Each point is reached from the start by the listed moves, each made 0, 1 or 2 times, or once backwards (-1), plus a little noise. Say if it took an odd or an even number of moves. Then give how often each move was made.
In the rows, zero is written as 128.

Moves:
(1): [158 106 158 135 139]
(2): [188 167 104 123 115]
Start: [133 145 137 113 134]
Points:
[ 46 124 128 113 129] -> even (-1, -1)
[162 123 169 117 143] -> odd (1, 0)
[ 74 103 160 117 149] -> odd (0, -1)

Moves:
(1): [133 114 116 133 113 136]
(2): [137 149 140 164 130 147]
(3): [114 118 136 120 124 142]
(4): [144 141 142 145 122  93]
Start: [131 133 137 141 131 136]
Points:
[141 105 114 149 102 153] -> even (2, 0, 0, 0)
[181 202 189 248 122 105] -> even (0, 2, 0, 2)
[139 157 142 144 150 114] -> even (-1, 0, -1, 0)
[159 150 130 188 121 151] -> odd (1, 1, -1, 0)

Moves:
(1): [130 145 130 124 140 123 146]
(2): [101 160 141 143 114 128 152]
(3): [147 127 146 144 114  92 129]
(4): [147 120 101 164 139 129 107]
(5): [128 154 125 124 134 124  92]
(6): [140 144 147 144 115 149 132]
Start: [127 107 121 120 142 141 121]
Points:
[239 183 155 189 149  97  52] -> even (2, -1, 2, 1, 2, 2)
[104 146 141 131 146 135 218] -> even (2, 1, 0, 0, -1, 0)
[ 93 164 119 185 125 142 148] -> odd (0, 2, 0, 1, 0, 0)

Moves:
(1): [128 134 125 107 147 131 136 122 133 128]
(2): [137 142 125 127 116 121 137 126 137 143]
(3): [123 118 139 126 121 122 131  99 128 124]
(4): [118 132 119 131 137 125 113 133 121 128]
(5): [112 121 143 111 124 121 123 147 143 124]
(6): [117 102 127 156 120 144 141 149 147 123]
(7): [128 108 128 128 121 104 130 141 125 133]
(8): [138 130 118 131 127 127 124 136 143 113]
(9): [112 134 154 111 137 154  98 131 150 149]
Start: [127 129 127 129 127 141 146 120 125 144]
Points:
[126  87  99 222  79 145 205 186 130 147] -> odd (-1, 1, -1, 0, 0, 2, 0, -1, -1)
[142  77 112 194  78 107 170 153 128 167] -> even (-1, 1, 0, 0, -1, 1, 2, 0, 0)
[ 53 106 202   7 174 111  97  81 134 161] -> even (2, -1, 2, 1, 2, -1, 1, -1, 1)
[152 103 106 124 102  74 197  71 130 121] -> odd (1, 1, 2, 0, 0, 0, 1, 1, -1)

Moves:
(1): [137 110 141 116 124 136 126 128 158 132 144 148 120 136]
(2): [131 126 127 132 130 132 135 131 143 107 118 127 126 123]
(3): [126 125 131 116 130 137 141 119 122 128 135 133 129 146]
(4): [124 128 139 121 119 112 110 122 142 115 120 146 129 128]
(5): [114 135 157 153 146 141 134 148 136 133 121 137 147 129]
(6): [153 122 113 138 123 126 124 134 119 115 104 140 132 137]
(7): [142 115 131 128 133  89 134 131 133 124 136 134 127 123]
(8): [130 121 138 119 145 122 117 128 120 121 117 116 114 128]
(9): [115 122 112 118 142 142 109 137 111 118 129 120 130 136]
(10): [116 126 125 139 125 122 129 143 118 122 130 130 114 139]
(11): [141 137 150 118 128 129 116 144 122 127 131 124 141 120]
Start: [124 129 104 105 132 122 138 123 125 122 109 121 131 129]
Points:
[129  98 214 129 200  80 115 243 144  72 117 143 147 136] -> even (1, 1, 0, 0, 2, 0, 2, 1, 1, 2, 2)
[174 104 125  85 151  37  46 184 145   7  66 151 161  98] -> even (0, 2, -1, 2, 0, 1, 2, 0, 2, 0, 2)
[ 77 118  72 180 147  34 141 179 125  68  90 146 133 127] -> even (-1, 1, -1, 1, 1, 0, 2, -1, 1, 2, -1)
[115 117 107  84 147 159 107 125 142  60  75 186 186 176] -> odd (0, 1, 2, 2, 1, 1, 0, -1, 2, -1, 0)
